Every row gives one point. Each copy is the shape, with its points in the same order, turned, moved and blurred by noise. Is it also mirrored, or only turned?
In the rows, zero is written as 100.

Shape, 6 rows:
43 129
76 83
99 90
131 132
134 126
119 21
Copy 1, 6 rows:
80 26
126 75
108 97
65 116
69 122
174 126
Copy 1 is: only turned
Copy 2 (6 x 2):
107 169
123 101
106 96
53 87
55 79
164 45
Copy 2 is: mirrored
Copy 3 (6 x 2):
5 104
54 58
76 80
93 126
97 124
107 11
Copy 3 is: only turned
Copy 4, 6 rows:
40 50
88 58
99 84
81 133
80 137
179 69
Copy 4 is: only turned

Shape, 7 rows:
88 138 135 114
83 5 82 74
91 136 45 125
69 158 136 139
131 45 59 64
109 105 159 160
69 94 81 125
Copy 1, 7 rows:
107 156 115 123
65 38 157 52
82 100 47 128
89 179 105 141
115 29 114 67
100 139 161 167
61 104 102 110
Copy 1 is: only turned
Copy 2:
54 116 122 101
153 47 39 102
91 84 155 36
51 121 164 111
112 71 46 41
80 155 116 118
105 77 136 91
Copy 2 is: mirrored
Copy 3 (7 x 4):
127 141 74 137
138 67 188 78
110 59 54 131
145 140 58 168
89 64 146 60
103 146 115 183
143 74 97 137
Copy 3 is: mirrored

Shape, 11 rows:
124 99 79 84 134 121 67 86
53 85 144 18 103 97 147 81
109 119 110 135 98 164 50 91
67 70 118 36 29 39 129 28
126 123 88 92 105 134 94 154
118 131 84 110 121 100 100 128
48 165 85 68 123 61 113 113
147 100 118 141 144 127 60 101
100 162 56 111 139 122 152 108
151 162 118 95 113 120 82 90
59 88 142 70 79 56 152 79
Copy 1, 11 rows:
160 89 93 99 111 90 82 77
50 148 142 70 93 89 60 66
153 48 58 80 62 85 97 123
61 166 119 15 114 5 101 56
132 93 53 87 122 141 81 114
119 99 36 113 115 121 100 82
68 116 29 98 108 87 58 30
174 79 72 140 85 80 108 127
109 82 51 108 102 152 127 34
180 119 46 94 69 113 102 78
38 157 99 80 89 61 98 79
Copy 1 is: only turned
Copy 2 (11 x 8):
129 99 95 148 118 102 103 95
110 175 101 43 71 82 118 92
78 100 118 173 112 145 63 116
76 150 51 63 25 23 67 72
94 65 103 109 119 143 120 127
85 72 110 96 140 84 97 140
99 123 80 60 136 66 86 177
104 57 168 162 132 104 71 102
52 104 106 116 174 88 139 152
88 94 135 152 99 83 107 156
63 142 109 35 69 54 70 96
Copy 2 is: only turned
